Each row of a before or after table is a point. One or more steps were done to the points. Then noise was added and the rows were shuffled. The steps act on how far a point lies along the listed directions, d1 being the first. Name the steps. A step turns or swaps two directions, mirrors them in a line or flattens them onto one, adds a multiple of one to another, or multiplies one. Angles are multiples of 10 degrees, from the lower direction toward the higher: turns from -170 to 170, lines from 10 to 170 but not 90. Use the fewest steps. Two steps may share a direction if one is a turn and the other turns, adds or multiplies; they go together, in the order done. Otherwise the lowest direction goes first.

Directions:
(1): [-21 -27  31]
(2): [-1 35 30]
(3): [ 41 -13  17]
Before (8 x 3):
[[-20 -23 -31]
 [ 41  -4 -18]
 [ 13 -16 -13]
 [-22  58  36]
 [ -8 -19   0]
 [ -5 -40  -7]
 [-42 -38  13]
 [ 33  14   3]]
After:
[[ -1 -15 -15]
 [  6   1 -39]
 [-33   5  58]
 [ 26  24  -8]
 [ 10  18  15]
 [ 13   4 -17]
 [  8 -22 -33]
 [-14 -47 -24]]
Steps: turn d1 and d2 by -50 degrees; multiply d3 by 0.4

Directions:
(1): [  5 -43 -26  16]
(2): [ 26  29 -32  16]
(3): [-46  11 -21  12]
(4): [ 1  2 25 47]
Before, 10 rows:
[[ -4  26  24 -16]
 [-15   5 -37  51]
 [ -4  60 -20  13]
 [ 12   3 -33 -12]
 [  2  31  14  -1]
 [ 19  -3 -28  44]
 [  5 -15   2 -47]
 [  4  -3 -48  -3]
 [ -3   3 -27  26]
 [  0  -8  13  -4]]
After:
[[-18 -13 -38 -24]
 [ -6  24 -49  11]
 [ -6   3  16   4]
 [ 53  -6 -32 -20]
 [ 27  -5  27 -10]
 [  3 -10 -59  22]
 [ 34   7   8  -8]
 [-13  -5 -17 -30]
 [  3  -4 -36   8]
 [-25  -9  31 -27]]
Steps: mirror d1 and d3 in the line at 40 degrees; turn d2 and d4 by -50 degrees

Directions:
(1): [  4 -33  18  30 -32  28]
(2): [ -5 -26 -50   4  21  22]
(3): [-58   7 -10  -6 -25   0]
(4): [-14 -45  24 -30  18 -14]
(5): [ 21   1 -11 -47 -32  20]
Before, 8 rows:
[[ 10  24  34  49   4 -21]
 [ 29  24  -5  32   3 -15]
 [ 25  34  59  38   7 -11]
 [ 15 -39   5 -28  18   9]
 [ 26   7  51  -4   1   2]
 [-18 -17  -2 -43  -4  -4]
 [ -9 -45 -25 -23 -31  36]
 [-17 -48  -7  -6   1   7]]
After:
[[-25  50  -5 -20  -7 -28]
 [-31  23  40  -3 -10  -6]
 [ 15  33   0  -5 -20 -21]
 [  8 -42  -2  42  34   6]
 [-39  60  23 -22 -15 -20]
 [  8 -27  -2   3  31 -11]
 [ -6 -40   1   0  -6  15]
 [ 14 -22  35  -2  12  -4]]
Steps: turn d1 and d5 by -110 degrees; turn d2 and d3 by -70 degrees; multiply d4 by 0.7

Directions:
(1): [-60  -7   7  19  -2 -18  15  -5]
(2): [ 14 -12   4 -17  40 -39  29  -3]
Before (13 x 8):
[[-60  -5   5  20 -35  13 -13   2]
 [ -3  -1   1  16 -21  33 -26   3]
 [  4 -10   2  -1  32 -32  20   3]
 [-35 -13  11   1  22 -20   9  -5]
 [ 50 -11  -4 -32  24 -25  21   3]
 [ 39  -1  -9 -24  24 -10   3   3]
 [-29  -7   3  12   0  -6  -8   1]
 [-19  -3  11  19   4 -10   5  -1]
 [ 53 -16  -4 -14  10  -5  10  11]
 [-27   3  -4  10  -6  13  -9 -10]
 [ 11  -2   4  -8  -7   5  -3   2]
 [-27  -2  -5   6   9  -8  12   0]
 [ -2  -1  -7   0   3  11  -4  -1]]
After, 13 rows:
[[  3  -3  12   9  17 -18  11  -2]
 [ 33  11 -13 -12  -9  25 -25   6]
 [ -8  -3  -6   0   3   6  -2  -1]
 [-53 -21  12   1  13 -36  25  -2]
 [ -4  -2   3  -2 -14   5  -4   1]
 [ 57   7 -10 -20 -22  26 -17   6]
 [-40 -10   4  25  -9   8  -3   0]
 [ 12 -13   7 -20  37 -20   7  -4]
 [ 45   0  -5 -11  18  -6  -1   6]
 [-24  -3   0   2  17  -9   7 -12]
 [-12 -11   1   3  20 -22   1   3]
 [ 37  -4 -10   4 -24  31 -17  13]
 [  3  -4  -4  -7  23 -13  16   1]]
Steps: turn d1 and d2 by 70 degrees

Directions:
(1): [ -2 -13  17 -48  -1 -47  14  34   1]
(2): [ 18  12 -28 -34  -4 -17 -50 -31 -11]
(3): [-34  50  36  -5  24   3 -26   7   7]
(4): [-27 -28  26 -23 -28  33 -13  -8 -37]
(5): [ -2 -15   8 -34  39  18  24 -41  27]
Before, 10 rows:
[[ -9 -34 -12  14 -16   8  24  -5   1]
 [ 39 -37 -25   4 -45 -29   7  -9 -18]
 [ -7   7   6 -15   6 -39 -12  14   5]
 [-18  43  -7  -8  15   5 -39 -34 -18]
 [-19  18  39 -28  27 -35  25  28  16]
 [-13  10  41 -15   6 -31 -18  30  -4]
 [ 28  -3 -29   7 -23 -12 -37  -2 -10]
 [ -6  46  -4  35 -27   4 -53  30 -16]
 [ 23  -4  -5  27 -35 -17  -1  38   2]
 [ 34 -17 -41   1  -8  -7  24 -23   9]]
After (10 x 9):
[[ -7 -36 -11  14 -16   7  30  -5   3]
 [ 29 -18 -35  -8  -9 -20  28 -10  10]
 [ -9  32  10   1 -27 -35 -36  60 -12]
 [ -9  45   4  38  28  36 -12 -34  10]
 [ 25  -2 -11  41 -31  -6 -10  23  -1]
 [-20  27   7 -43  18 -33 -20  -1 -13]
 [ 23  -9 -16 -19 -26 -35 -29  18  -9]
 [ 41 -38 -29  15 -49 -22   0 -15 -22]
 [-10  29  13  35   9  19 -44 -13  -8]
 [ -7  23 -14  21   6  -5 -35 -19   4]]
Steps: mirror d1 and d2 in the line at 80 degrees

Directions:
(1): [ 51 -19 -37  -9  19 -32 -13  -7  18   5  37]
(2): [ 49  17  -1  11   3  -5   4  22 -14  31 -56]
(3): [-10  34 -27 -33  15  22 -21  56  10 -11   8]
Before, 11 rows:
[[-17 -37   7  -3  -8   0   4 -31  12 -22  19]
 [ 29   2 -13  -6   2   2  -4   2  -5  19 -37]
 [ 48  17 -42 -12  32  -2  -9  40  19   0   8]
 [ 27 -33 -11   4   2 -44   0 -45  10 -14  36]
 [ -6   1   1  -3  -4  11  -8  17  -1   5 -12]
 [ 42 -13  -3  16  -2 -32  16 -21  -5  29 -22]
 [ 13  -6 -26 -12   6  -3 -14   4  19 -17  46]
 [ 33 -20  -8   2  10 -26   1 -28   7   3  20]
 [ 25  26 -37 -23  29  -3  -9  50   1  10 -11]
 [ 24 -19 -11  12   6 -27 -12 -19  10   7   9]
 [  7   3 -19 -17  15  -6  -7   7  17   7  30]]
After, 11 rows:
[[ 30   1 -13  -6   2   1  -4   5  -6  20 -38]
 [ 41 -19 -15  13   8 -33 -12 -16   9  10   5]
 [ 61 -10  -8  16   2 -36  15 -15  -8  38 -33]
 [-13   0   3  -2  -3  13 -11  13  -1   1 -10]
 [ 53 -34 -19   4   3 -53  -2 -43   9  -5  30]
 [-10 -33   5  -2  -7   0   3 -26  11 -16   9]
 [  9  -2 -23 -23  15  -9 -10   3  20   2  43]
 [ 51 -18 -15   4  15 -32   2 -29   8  10  14]
 [ 11  17 -41 -28  31  -6 -13  43   5   0  12]
 [ 43   5 -52 -19  37  -8 -13  29  25 -10  32]
 [ 15 -13 -30 -14   8  -6 -16   2  25 -18  60]]
Steps: multiply d1 by 1.3; add -0.5 times d3 to d2

Directions:
(1): [  3  12  32  -1 -14  24  16   7  42 -23 -36 -16]
(2): [-19   4 -31 -27  23  -2  13  -9 -24 -14 -35 -35]
(3): [ 18  27   1  16   0  -9   5 -12   1  60 -30  -8]
(4): [-26  14  26  10 -11  -8  27 -53 -18 -11   5  14]
(5): [-32 -13   2 -39 -24  30  18  13  -2  35   4  14]
Before, 10 rows:
[[ 17  14   2  -2  -5   6  -6   2  29  -6 -60 -31]
 [ 46  17  -6  32  19 -17  -6   7   2  12 -21 -17]
 [-20 -13  36 -17 -18  20  14  21  30 -20  -3  24]
 [-40 -18  19 -15 -20 -15  25 -30 -10 -40  17  23]
 [ 13  18  15  -2  -5  15  11  18  20  14 -32  -3]
 [-32 -19  10  -7  10  -3   1  -6 -35 -27  23   1]
 [-46  -9  31 -47 -39  34  23  -4   5   2   7  22]
 [-33  15   6  -1  22 -18  27 -54 -34 -47  -6 -12]
 [ 27  15  -6 -13   6   5   8   9   4  17 -46 -41]
 [-11  -9 -23   9  22   1   2 -15 -22 -47  -7 -14]]
After:
[[  9   9  40  39   4 -16  -5 -14  -2 -18  -4  -6]
 [-17 -31  -3 -34  -7  27  10  36  -8 -17  20   8]
 [-22 -16 -20 -44  -6  20   2  11   3 -19 -38 -28]
 [ 11  40   2  14  10 -32   5 -44 -22  36 -40 -13]
 [-21  19  49  13 -10   4  31 -43  12 -52  -8   5]
 [  3  14  18  30  -2 -46  16 -49  -5 -19 -14   5]
 [  5  14 -22   7  35 -40   1 -14 -27   9 -33 -11]
 [ -2 -11   2 -46 -12  28  16  27   9   0 -23 -27]
 [  4  -2  18  26  -2  16   4  -6  17 -53  -7  -1]
 [-13   9 -17 -31   9   8  11  17 -16  15 -26  -8]]
Steps: swap d1 and d2; swap d3 and d5

Directions:
(1): [ 49  30  10 -30 -24  11 -28   3 -14 -41 -30  18 -14  27]
(2): [-20   8  18  37 -25 -21  23  13 -28 -38 -37 -18 -16 -41]
Before, 12 rows:
[[ 38  23  11 -23 -40   5 -33  19 -12 -59 -57  13 -21  19]
 [ 27  13 -12 -15 -24  10  -7   1 -10 -40 -21  10 -12   4]
 [  1   1  -1 -11   9   5   4 -19   4   8  16  10   9  10]
 [ 10  10 -10 -30  11  12 -12 -12  12   3   0  13   1   8]
 [ 11 -25 -20 -39  31  19 -21 -23  32  53  30   7  24  27]
 [-36  -9 -16  16  25  -6  17   2  23  49  26 -12  15  -9]
 [-10 -21 -16 -24  34  24   5  -6  35  58  52   5  14  21]
 [-44 -23   1  25  16 -13  21   4  -2  11   2 -18   2 -18]
 [ 43  28  14 -36  -5  15 -30  -1   1  -1  -7  31  -1  47]
 [ 18  22   2 -18 -27   3 -12  -4  10 -24 -21   0  -5  17]
 [ 20  18  -1 -29 -10  27 -13  15   8   5  17  11  -2  31]
 [ 15  -3  11 -16  -4  -6  -4  12 -22  -7 -23   2  -8 -12]]
After:
[[-48 -36  -9  31  16 -16  31  -6  10  36   5 -30  13 -44]
 [ -7   5  16  13 -15 -12   6  11 -26 -37 -37  -8 -15  -7]
 [ 21  -6 -30 -34   7  23 -12 -11  16   6  22  16   7  22]
 [-20  -4 -10  -1   6  18  10  13  18  37  40  -5  11   9]
 [  4   4 -11 -21  -2  10 -11 -13  32  18  13   1  12  27]
 [-13 -10  -5  -9  32   7  -1  -7  24  56  41  17  20  24]
 [-30  16  11  37 -14 -23  24  16 -12  -9 -27 -22  -8 -37]
 [ 18  -8   2 -29  12   1 -14   8  -8  15  -6   8   0   4]
 [-16  -4   2   6   8  -3  17 -17  -2   7  12   1   8  -5]
 [-20  -4 -14  -8  20   4   7 -10  17  17  12  -1   4 -10]
 [ 30 -11 -21 -53  15  26 -45  -1  41  27  16  26  14  56]
 [-58 -22   6  40   7  -8  47  15  -1  16   8 -26  -6 -47]]
Steps: turn d1 and d2 by -90 degrees

Directions:
(1): [-18  13 -11 -46  -4  -6  20 -53 -30  -9  44 -39  -4 -35   6  -6 -26 -12]
(2): [ 30  -6  53  -3  -2  14  33  -4  40   1 -25 -31  -7 -45 -31 -25  -6  25]
(3): [  6 -25   8 -17   3 -41 -11 -30  44 -52 -12 -12 -24  12  37  12  38 -15]
Before, 11 rows:
[[-13   5 -22 -17   4 -16  -2 -14  -8 -20   9  -2  -1   4  21  12  13  -6]
 [ -9   1  -7   2   7  -5  -7   0   5  -5   4  -1   4   4   1  -3   7  -5]
 [ 31 -20  43  -9  -1 -20  11 -15  60 -30 -26 -29 -25 -18  15  -4  26  10]
 [-11   4 -22   4  -2   6   1   5 -20   8  13   5  12   4   5   6  -5  -9]
 [ 15  -6  17 -12  -4  -3  21 -15  25  -5  -1 -14  -8 -20 -16 -15   0  14]
 [ 21  -4  21 -11   9   8  20 -12  27 -14 -12 -15  -8 -18 -15 -10   2   3]
 [  3  -4   3   1   1  -2   6   0   4  -5  -6  -4   4   5   2  -3  12   4]
 [-11   9 -16   4  -4   1  -6  14 -15  18  18  15  12   9  -2   8  -8  -3]
 [-10   3 -20  -1  -2  15   2   7 -18  10  15  12   5   4  -7   8 -12  -3]
 [  4   4 -13   9  -3  12 -13   4  -9   6   8  13   2  14   7   5  -4   2]
 [ -6  15  -9 -11  -7   5   0  -1 -24  20  16   1  -4  -5  -8  -5 -22   1]]
After:
[[  2   3  10 -12  -5  -5  12  -8  10   3  12 -12   2 -18  -6  -3  -6   3]
 [ 12   1  15  -1  -6  -2   0   7  13   7 -11   1 -12  -3  -8  -8  -2   9]
 [ -5   1 -25  18   0  -6 -26  23 -13   8   2  26   1  37  24  19  12  -7]
 [  2  -6 -17  16  -1  -5 -12  18   6   5  -4  31   2  30  -1   5  14   4]
 [ -6   3   0  -1   6   0   0  -3   6  -2   4  -8   4  -7  -6  -8   2  -1]
 [ -3   0  -6  -1   0  -1   4  -1  -8  -1   2  -2   7   7   3  -1   7   1]
 [  6  -3   7  -2  -3   5  17  -5   9  -2  -1 -16   4 -20  -4  -5  -2   1]
 [  5  -6   5  -8  -2   9  13  -4  10  -4   2  -6  -5 -14 -10   0  -5   3]
 [  2  -1 -19  13  12   6 -13  18  -1  -3  -8  28   3  31   2  11  11 -10]
 [  9   3   2  -8  -5  10   3 -17   1  -3  12 -11  -4 -10   3  -3  -9   5]
 [  8   5  12  -6   3   5  18   1  12  -4 -12 -12   2 -22  -9  -7   5  16]]
Steps: turn d1 and d2 by 140 degrees; multiply d3 by 0

Directions:
(1): [ -1 -16  -7   8   0 -32  25 -11  19 -47  14  -9  55  -4 -13 -12 -10 -38
 -25  12]
(2): [ -6 -12  -3   5 -15  35  20  -9   9  51  43 -29  29  -6  -1 -32   9  -7
   6 -34]
(3): [-37   8 -19   6 -60  13 -24 -10 -41  -6 -35   4  20 -20  11  -2   1 -19
  -7  -7]
(4): [  6   9  46 -39  -6  32  12 -14  19 -36 -20   9 -21   4   9 -28  -6 -24
  -4 -38]
(5): [-33 -21  -6  26  20  -4   8 -37  -8 -21 -12 -30 -37 -12 -24 -25  38  24
 -17  -7]
Before (14 x 20):
[[ 17  -9  12   1  33  -7  31  -5  34  26  44 -26   0   4 -27 -11   5   6
    0 -10]
 [ 27  14   4 -13   3 -16 -12  20  10  10  11  28  12   5   4  17 -19 -22
    7   9]
 [ -1   1   6 -16  -7  -1   2   5   3 -13 -18  31   6  -3   5   4 -16 -17
   -8  -4]
 [  8  16 -11 -13 -16  -4 -15   5 -17  -2  -7  17  23  -3  11  19 -13 -13
   10  13]
 [ 16 -17  16  -9  24  -2  34 -18  17 -14  -2  -2   6  -2 -14 -16  -1 -15
   -7  -6]
 [-16   1 -18  24 -10 -28  -8 -15 -20 -41 -18  -3  19 -13   2  -4  10 -13
  -23   9]
 [ -9  11 -28  17  10 -32 -16   4  -9 -24 -16  10  -8  -5  -4  21   1  14
   -9  38]
 [ -2   9  -7  12 -16 -12 -23   3 -23 -29 -34  14 -13  -9  12  20   3   5
   -1  25]
 [ 19   1  22 -30 -10  -9  10  17  31 -32  11  30  21  15   3   2 -27 -29
   -3 -12]
 [ 11 -18   7   6  15   5  13 -11  26  -9  38 -23  21   2 -12 -21   6  -3
  -17 -16]
 [ 14  25  -2 -26 -16   4  -9  38   5   6 -13  34  13  10  17  39 -14  -4
   13   7]
 [  2  32   8 -37 -43  24 -19  15   1   4 -18  32  21   2  18  -3 -26 -34
   17  -8]
 [-11  -5 -19  21   7 -28 -11   0  -2 -13 -10   7   9   6  -8  31 -24   2
   -6  34]
 [  6  -7  12   0 -11   5  17  -4  14  -9   9 -11  23   3  -2 -11 -19 -29
   -6  -8]]
After (14 x 20):
[[ 16  -8  18 -15  12  -7  26 -11  12 -26 -14  11  16  -1  -5  -7 -12 -27
   -9   2]
 [ 10  -6  10  -2   9 -20  -6  -3  13 -59  -8   5  10   2  -8   3  -6 -10
  -26  10]
 [  1  10  16 -10   9 -25   2  -5   5 -33 -20   5 -14  -2 -18  10  -6  -7
  -11   9]
 [-25  -3   1   3  10  18  10 -28  10   6   4 -20 -25  -5 -20 -39  27  10
    3 -21]
 [ 14   0  -7  12 -22  21  -1   9  -2  36  26 -10  25  -8  15  -1   2  -3
   15  -2]
 [ 14   4 -14  14  -8 -24   4   9   0  -8  23   2  58  -1  10   4 -12 -28
  -10   9]
 [-12 -25  14  -4   0   2  30 -23  29 -33  22 -12   7   1 -21 -36  10 -16
  -18 -37]
 [-25  -9 -11   9  -2  30  16 -11   4  29  13 -24  -7  -7 -10 -16  40  21
    2 -30]
 [-10  -6 -15   8   3   6   7 -21  -9  14  18 -22  12 -12 -10 -11  16   5
    3  -8]
 [  1  10 -27   9 -19   6  -4  13   3  36  31  -5  42  -7   8   2 -11  -7
    6   7]
 [ -7 -14   4  -3   6   8  20 -10  11   9   8   5   6  -7  -7 -19   2  -9
   -7 -18]
 [-13 -12  -4  13   3   4   3 -24   2  13  18 -16  -4 -11 -15 -27  23  -9
   -9 -21]
 [ -2 -13  11   9   7 -15  17 -15  12 -39  -7 -12   6   2 -13  -9  -9 -19
  -17   5]
 [-15  -9 -21  22 -16   2   4  -7   3  26  24 -12  42   0  -5   6 -23 -12
   -3   5]]
Steps: multiply d1 by 1.3; turn d2 and d5 by 150 degrees; flatten d3 and d4 onto the line at 110 degrees

Directions:
(1): [-25 -12 -17   2 -23 -45   8  60 -19 -21 -17  -7  -2 -10  28  -6 -29  -9
 -13 -14  13   2  -5  -6 -22 -15  -3   2  -4 -49  -8  10]
(2): [  3  15 -18  32  -4   6   8 -31  -8  -1 -12  18 -23   2 -10  46 -24   4
 -40 -34  24   4 -21  34  17  28 -11 -15  -4 -22  18  19]
(3): [-21  10  35   1 -24   4  17 -13 -23  34 -22 -12  29  -3   3 -17 -28   4
  -8  10 -21   5 -14  -7  33   1  -7  34  53 -12  30   8]
(4): [-31 -10 -27   7  16   3   8   7  40  -8  11 -46  27 -16   1  10  22  -7
   7 -27 -34  -2  -7  23  25   2  40  13 -17 -11  29  15]
(5): [ 15 -25 -36  17 -23  40  24   3 -25  -4   7 -19  12   1 -33 -18   0 -32
   7 -32 -13  24 -25 -16 -17  20  -8  -5  18   1 -25 -32]
Before, 11 rows:
[[ -3   1   1  -4  -2  -4   9   1   1  -4  -8  -3   2   2   3  -8   2  -1
    7  -3   2   0   0  -7  -5  -8  -3  -1  10   3  -4  -6]
 [ -9  14 -15  15   9 -14  -6  -9   5 -13 -10  14 -22   3   8  35  -9   4
  -26 -24  19  -2  -6  32  10  10   3 -12 -15 -22   8  27]
 [-10   1 -13   5   2  -9  -7  10  10 -15   7   2 -13  -2  11  10  -4   1
  -13  -6   3  -4  -3  11  -2   2   8   6 -13  -6   2  18]
 [  6  -9 -17   6  -8  11  -1  -3  -9   1   3   0  -6   1 -15  -1   6  -9
    2 -14   0   6  -5  -3 -12   3   4  -6  -2   7  -5 -12]
 [  1  -4   4 -12  -1 -19  -4  11 -10  -6  -1  15 -17   4   8  -9  -8  -1
    1  15  13  -6   7  -7 -13  -6 -13  -2  -6  -7 -11   7]
 [  0  -5  10  -7  -8   8   4  -9 -14  14  -4  -2  13   7  -2 -29   2  -4
    6   9  -8   3  -2 -19   2  -3 -16   9  20   4  -4 -10]
 [ -7   8  17   6   2  -8  -7  -7   4   6  -9  -5  -1  -3   7   8  -1   4
   -6  -1   4  -9   6   4   7   2   2  10   2  -9  14   5]
 [  2  -9   9 -13 -11  -1   0  12 -18   0  -4   2   4  -5   6 -23   3   0
   16  23  -2   1  -3 -24 -14   3 -10   8  15   6 -15 -18]
 [ -8 -11   7   2 -18  -4  15  15 -12   6  -7  -8  14   2   3 -21 -18  -9
    2  -5 -13  10   0 -19   2  -6  -5  14  16 -12  -3 -10]
 [ -8   2  -1   2   9 -18  -5   4   2  -9  -7  -2  -4  -4   1   6  -1   3
   -4  -1   6   5   2  -3 -10  -6   2 -10  -7  -6  -1  -4]
 [  6   4 -13  15  -2  -5  -1   0  -4  -8  -2  20 -20  -2   3  24 -12  -4
  -21 -16  26  -7 -17  16  -8  14  -7 -18 -21 -12  -2   2]]
After (11 x 32):
[[ -4  12  11   4  14  21  -1 -49  14  22   0  -3  10   7 -11   6  13   8
   -5   0 -12  -5  -4  12  36  12  -2   8   7  13  28   9]
 [-16 -10 -21   4  -3 -12  -2  17   3  -7  -1 -12  -1  -7   2   3   6  -7
    1 -18  -5  -1  -2   5  -7  -7  19   1 -14 -12   7   4]
 [ -2  11   9   0  16  15  -7 -38  17  10   1   1   0  -7  -5  19  16  17
    3  11  -5  -9  -6  15  26  19   7   6   0  15  24   6]
 [  7   6  24   1  14  35   4 -49  21  26   9  -7  18   7 -20  -2  13   5
   11   4 -31   4   6   1  38   8   8  13  11  32  20  -9]
 [  8   4  22   3  -4   7  -6 -12 -10  11  -6   2  -2   4  -3  -5   1  -1
    1   7   5  -4   7 -10  -4   5  -9   8  12   5  -2 -11]
 [-15 -12  -5 -15  -5 -36  -5  59   2 -19   2  -4   1 -10  32 -18  -2 -10
   10   7   7 -13   3 -14 -30 -22   6  -1 -23 -19 -16  -5]
 [ -9 -14  -4 -20 -10 -31  -5  54 -19 -20  -6   2  -2   2  23 -32  -4 -13
   14  10   8   2  11 -24 -37 -25  -3   0   0 -16 -37  -9]
 [ -2   7   2  -2   5   3   7 -16  10   1  -7  -2   1   2  -2   1   8   3
    4  -4   0  -3   0   2   8  -2   0  -3   8   9   5  -2]
 [ -5  -1   2  -2   8 -15  -5   6  -1  -8  -5  -2  -2  -2  -1  -3   1   2
    1   3   4   6   4 -11 -14  -8  -1  -9  -3  -1  -7 -11]
 [  2  -9  -7  -5 -10  -5  -5  26  -8 -15  10   5 -10   2   7 -16  -3  -7
    1   6   1   2   1 -13 -23  -4  -2   6  -2   4 -21  -4]
 [  0   1   9 -15  11 -13  -8  -4   7  -2   5  11 -13   3   6  -3   5   6
    5  19   5 -11  11   1  -1  -6  -2   0 -11   4   0  12]]
Steps: turn d1 and d2 by -130 degrees; add -1.5 times d3 to d1; mirror d4 and d5 in the line at 50 degrees
